Every row gives one point. The points of each table are mixes of a few directions, plus a little noise. Count the directions of each table, and those that both share. Where both have some left over, give the other angles between the two spaces (their principal angles), to ten degrees, smallest first.
In the rows, 128 means zero.

First (5 x 2):
[[127 129]
 [162  93]
 [ 83 177]
 [103 154]
 [167  88]]
Second, 4 rows:
[[109  88]
 [151 177]
 [146 164]
 [106  82]]
Directions: first 1, second 1, shared 0; angles 70

First:
[[ 77 154  71  78]
 [154 139 133 135]
 [166  43 193 173]
 [128 183 118 129]
 [141 109 140 136]
 [139 148 104 109]
 [ 91 120 137 134]]
Second, 7 rows:
[[217 149 244  77]
 [106 123  99 141]
 [ 93 120  82 148]
 [131 128 132 126]
 [129 128 129 128]
 [113 125 109 136]
 [108 123 101 140]]
Directions: first 3, second 1, shared 0; angles 50

First:
[[176 100 149  81 179 108 175 144]
 [126  98 128 110 159 142 133 123]
 [106 168 150 119  96 118  84 120]
 [157  76 109  96 176 181 149 181]
 [117 159 183 132 106 131 136  56]
 [110 126  58 173 109  96 103 169]
 [125 145  55 192  81 114 113 188]
 [ 97 138 127 146 113 119 107  96]
 [139 144 195 104 130 143 153  72]]
Second, 8 rows:
[[149 143 125 127  99 112 142  35]
 [118 136 121 123 166 150  80 108]
 [124 120 131 122 147 109 130  76]
 [129 133 109 146 108 179 119 168]
 [ 81  75 147 138 181 120 152 150]
 [ 92 117 163 155 130 148 152 130]
 [165 103  48 105 129 135 107 221]
 [164 196 178 109  64  69 141 136]]
Directions: first 5, second 5, shared 3; angles 40, 80

First, 8 rows:
[[ 93 151 139  87  47 163 140 125  80  92 155]
 [145 117 100 153 144  93 144 141 135 140 161]
 [130 100 172 107 118 177 126  98 113 151  86]
 [127 138 109 138 147  89 134 149 148 135 148]
 [199  61  88 188 168  92 163 119 135 183 166]
 [121 171 128  86  98 142 112 106 161 130  91]
 [ 65 157 189  61 106 139 126 143 133 143  99]
 [143 133 100 203 194 130  79 144 119  49 119]]
Second:
[[156 127 116 155 171 132 100 112 158 125  88]
 [174 126 108 171 197 135  83 101 176 123  65]
 [137 128 125 136 141 129 120 123 137 127 116]
 [ 56 131 159  60  19 118 199 171  53 137 228]
 [165 126 112 163 183 133  91 107 166 123  76]
 [142 127 121 142 150 131 113 119 143 127 107]
 [ 92 130 144  94  74 122 164 149  90 132 178]
 [148 128 120 147 157 131 108 116 148 126 100]
 [ 75 130 151  78  47 120 181 159  72 135 202]
 [136 128 125 135 140 129 120 124 136 127 117]]
Directions: first 5, second 1, shared 1

First, 10 rows:
[[109 151 145  89 124 184 149  80 151 110 165 156 137 101]
 [115  96 187 232 178 122  72  99  82 146 130  93  46 158]
 [118 150 128  78 116 168 157 103 153 117 153 153 154  98]
 [109 133 120 144 127 133 103 135 118 176 134  96  65 148]
 [ 96 126 144  63 149 174 143  87  93 123 118 168 121  66]
 [166 134 102 138 125  75 135 161 118  49  89 149 166 133]
 [157 113 109 168 100  93  89 145 148  85 114 122 136 204]
 [123 101 134  91 128 141 122 109 112 105 103 164 155 118]
 [138 114 119 101 127 103 180 182 143 222 125 101 193  84]
 [149 165  91 174 106  88 130 180 162 146 148  79 109 168]]
Second:
[[145 162 131  77 157 144 163 151 119  81 135 159 152  77]
 [112 131 196 166 149 156 162  66 138  65 122 128 173 101]
 [ 95 140  89  73 108 149 110 184 121 213 107  79  69 151]
 [123 108 109 193  96  61  89 155 126 184 158  97  70 167]
 [104  91 131  97  95 102 100 175 116 184 146 121 105 141]
 [116 119 100 116 117 114  82 172  97 138  83 105  71 173]
 [150 120 128 132 139 174 142  50 152  98 103 157 190 132]
 [143 159 119 161 143 137 151 101 146 123 138 120 133 118]
 [165 124 147 136 147 116 154  99 137  69 161 186 189  90]]
Directions: first 6, second 6, shared 3; angles 30, 60, 70

First (9 x 20):
[[122 176  61  75 221  49 159 130 121  77 186 161 103 130  99 172 155 128
   81 211]
 [110  76 179 180  24 190  77  92 148 163 104  83 158 179 157  64 125 111
  153  35]
 [131 131 129 119 151 126 153 144 118 129 118 143 118  93 119 148 111 135
  133 142]
 [119 150  93 107 158  88 125 116 130  98 168 136 122 158 118 136 153 121
  100 159]
 [215 196 101 136 115 111  58 170 144 132 116 123 159 143 174 141 187 157
  132 170]
 [ 95 120 115 113 148 109 147 104 125 109 155 134 115 144 109 127 126 114
  109 132]
 [128 114 148 126 142 146 164 147 114 142 100 141 118  77 116 147  93 138
  146 127]
 [161 102 188 173  58 200 104 152 131 184  58 108 151  97 159 110 102 145
  181  70]
 [ 68  88 138 121 133 131 164  92 120 120 147 128 110 135 101 116 101 105
  118 103]]
Second:
[[ 95 142 119 131 156 120 155 106 118 131 135 159 103 177 150 134 115  86
  127 113]
 [191 139  96 137 162  92 147 232 165 159 107  87  82  33 109 138  93 172
  182 215]
 [ 82 109 164 117  79 168  94  35  95  95 145 152 188 198 134 115 171 107
   74  49]
 [134 128 123 129 134 123 131 140 131 131 127 123 123 117 126 130 124 133
  135 138]
 [153 134 114 132 142 112 137 171 143 141 120 112 107  91 121 133 111 146
  150 164]
 [138 116 139 124 103 139 105 125 129 121 126 114 153 112 116 122 143 149
  119 123]
 [180  77 173 112  21 174  33 115 131  99 122  63 232  52  77 107 192 219
   92 110]
 [126 136 118 131 147 118 144 140 130 134 126 133 108 131 135 133 115 119
  138 139]
 [ 86 135 132 127 137 134 142  82 109 121 140 163 124 192 149 128 130  86
  110  91]
 [ 93 162  99 138 197  98 190 135 126 146 134 171  60 179 163 143  87  68
  151 138]]
Directions: first 3, second 2, shared 0; angles 40, 60

First:
[[122 106 142 147 118 138 123 123 142 133 132 127 134 131 120 122 116 135
  134 109 122 138 115 126 146 116 127 135 107 139 127 125]
 [110  83 164 146 102 131 129 111 168 117 133 166 173 153  66 118 146 114
  126  93 122 161 137 150 143 113  88 126  89 142 126 116]
 [152 149  87 112 167 153 104 146  82 149 130  46  51  71 248 147  45 159
  149 146 127  85  93  70 140 136 205 126 159 117 109 147]
 [137 157 105 136 142 131 122 140 103 147 129  85  86 110 188 128 101 156
  137 148 133 102  98 103 132 122 171 143 148 132 136 139]
 [123 128 135 136 117 122 135 123 138 128 127 144 142 143 103 121 149 126
  123 124 130 137 132 140 126 120 112 133 121 134 135 124]
 [135 176 107  88 139  97 146 137 109 111 118 159 138 138 103 137 184 104
  110 171 144 118 174 153  80 158 109 109 167 100 135 130]
 [138 124 113  74 153 135 117 133 111 109 127 124 122 102 144 155 111 101
  128 137 124 125 163 120 110 162 132  92 146  96  97 128]
 [108  86 167 167  93 130 134 110 173 124 131 166 174 162  61 108 152 122
  124  91 122 163 123 154 150 102  86 142  85 153 138 117]
 [125 144 126 143 121 117 139 129 129 135 126 131 131 141 123 118 147 138
  125 137 134 124 118 136 124 119 126 143 132 137 146 129]]
Second (10 x 32):
[[124  82 144 131 126 155 109 120 144 126 135 118 130 115 134 133  87 125
  139  94 115 142 121 114 154 124 128 119 103 133 106 124]
 [124  70 149 131 124 161 104 118 147 125 137 115 132 111 136 135  77 124
  141  87 111 145 118 110 161 124 130 117  96 134 100 123]
 [133 184 108 125 132  97 150 137 110 130 120 141 125 144 120 121 176 132
  115 168 145 111 137 144  97 134 126 138 157 122 155 133]
 [126 104 137 129 127 142 118 124 136 127 132 124 129 122 131 132 108 127
  133 111 122 135 125 122 141 125 129 124 115 131 117 126]
 [118   7 172 135 121 195  80 108 168 124 145 102 135  92 145 143  22 120
  156  42  92 163 109  92 195 117 133 106  64 142  69 117]
 [132 188 106 124 132  95 152 138 108 131 120 141 124 146 120 121 180 132
  114 171 146 110 138 145  94 133 126 138 160 122 158 133]
 [129 132 127 128 128 126 129 129 127 128 126 129 128 128 128 128 132 128
  127 131 129 126 129 130 126 128 128 129 130 127 130 128]
 [125  86 143 131 125 152 112 121 143 127 135 119 130 116 134 134  91 126
  138  97 115 141 121 116 151 124 130 120 105 132 107 125]
 [135 214  98 124 133  80 162 142 100 132 116 147 123 153 116 118 203 134
  108 190 153 103 141 152  79 136 124 144 173 119 170 137]
 [136 214  97 123 132  80 162 143 100 132 116 147 124 153 117 118 203 134
  109 189 154 102 141 154  80 136 125 144 174 118 170 136]]
Directions: first 3, second 1, shared 1
